Every row gives one point. The points of each table are mixes of a few directions, plus a little noise. Count the directions of each table, and those that both share. Where both have some left over, give the other angles between the two spaces (their principal angles), to ten degrees, smallest first.

First:
[[  4.8  14.8]
 [ -2.2 -10.5]
 [ 16.7  49.3]
 [ -8.8 -25.2]
 [-10.3 -30.3]]
Second, 6 rows:
[[  1.8  -3.1]
 [  5.7 -10.2]
 [ 27.4 -47.1]
 [ -3.6   6.9]
 [-26.7  42.3]
 [ -5.3   9.3]]
Directions: first 1, second 1, shared 0; angles 50

First:
[[ -1.2 -36.1  -6.4]
 [  8.9  44.8  28.2]
 [ -8.2  18.3 -20.9]
 [ -2.4 -41.7  -9.6]
 [  2.8  14.6   9.0]]
Second (4 x 3):
[[  0.0  30.2   4.2]
 [  2.7  -1.7   5.3]
 [  9.1 -51.9  20.6]
 [-11.5  23.2 -31.1]]
Directions: first 2, second 2, shared 2

First (8 x 4):
[[ -9.8  -6.7   4.8  35.9]
 [ 12.0   6.7  -4.4 -36.9]
 [ 14.0   8.1  -5.6 -42.4]
 [ 14.8   9.5  -7.4 -51.2]
 [-17.9 -11.3   6.9  59.5]
 [  7.0   3.9  -4.0 -26.3]
 [ -7.3  -4.1   1.9  19.6]
 [-12.0  -9.0   5.1  42.3]]
Second:
[[  6.5  10.1  29.8   0.4]
 [  6.6  -3.3  29.9  -9.5]
 [-15.7   5.2 -78.0  19.7]
 [  4.3  -8.7  16.0  -8.2]
 [  2.6  38.5  14.1  19.7]
 [ -4.0 -26.6 -27.2  -9.7]
 [  3.1 -15.3  14.2 -13.0]]
Directions: first 1, second 2, shared 0; angles 70

First, 9 rows:
[[ 17.5  12.2  35.2 -40.7  69.6   9.7]
 [  2.9  -6.8 -13.5  -9.4  -7.6  -9.4]
 [-12.9   6.1  13.0  47.1  -9.3   4.2]
 [ -8.6  -1.7 -26.0 -49.2 -21.1  24.6]
 [ -7.4  -0.5  -3.1  14.4 -16.9   5.4]
 [ -0.4 -11.2 -20.2  22.1 -31.0 -19.9]
 [ -1.3   9.3  19.8   4.7  21.5   8.5]
 [  7.5  -0.5  -5.8 -44.0  13.2   3.3]
 [ -1.3  -5.7  -0.7  56.8 -18.9 -26.6]]
Second (8 x 6):
[[  5.6  24.4   4.4  22.3  -6.7  46.4]
 [-14.5 -21.9  12.7  19.1 -25.9  33.6]
 [  0.4  10.7  -4.6 -16.0  19.9 -26.7]
 [-12.6   1.2 -13.0 -26.6  14.6 -51.2]
 [ 25.4 -31.8  16.9  -2.9  13.3  -6.3]
 [-19.6  14.7   1.0  14.5 -15.7  29.9]
 [  1.8  19.0  16.4  10.2  13.3  29.8]
 [ 13.9 -16.6 -34.3 -20.2 -12.1 -55.1]]
Directions: first 3, second 4, shared 2; angles 80

First:
[[  1.0  -8.9  12.2   2.1  26.4  -5.5 -55.9  -3.5]
 [ 10.5   7.4 -19.8 -15.7  -9.4  17.8  -4.5   9.7]
 [ -1.3   0.9   3.1   2.9  -3.2  -2.7   8.4  -0.4]
 [-12.1  -4.3  18.0  16.3   6.7 -16.4   6.9  -6.8]
 [ 10.8  21.8 -43.9 -22.0 -53.3  27.2  92.2  14.9]
 [-16.3 -12.1  31.7  24.8  21.3 -28.2 -13.2 -15.4]
 [  6.3  -2.9  -1.3  -6.4  10.8   4.5 -34.5   2.9]]
Second:
[[  5.7 -30.7   2.5 -19.9  -9.5   4.3  -9.5 -62.7]
 [ 10.9  -0.7 -22.6  48.7  39.5 -14.9  -8.5  -2.9]
 [-11.1 -48.3 -37.8  13.5  15.9 -15.8 -15.2  18.3]
 [  4.2  30.7   2.0  23.2 -19.8  21.1 -38.5 -57.3]
 [-14.3  10.4  -2.0  -9.0 -11.2   3.6   3.7  53.1]
 [  1.4  34.4   7.8  11.2   4.8   1.1  10.3  34.2]
 [  5.0  -8.8  14.6 -21.0  -4.2   1.6  11.6 -24.1]
 [ -3.7 -12.6   3.8 -20.3  -1.2  -5.3  15.4  17.4]
 [  9.1  46.7  12.6  21.2   5.6   4.4   4.4  17.1]
 [ -5.1 -17.9  19.2 -47.5 -16.9   0.8  24.4   4.6]]
Directions: first 2, second 4, shared 0; angles 60, 60
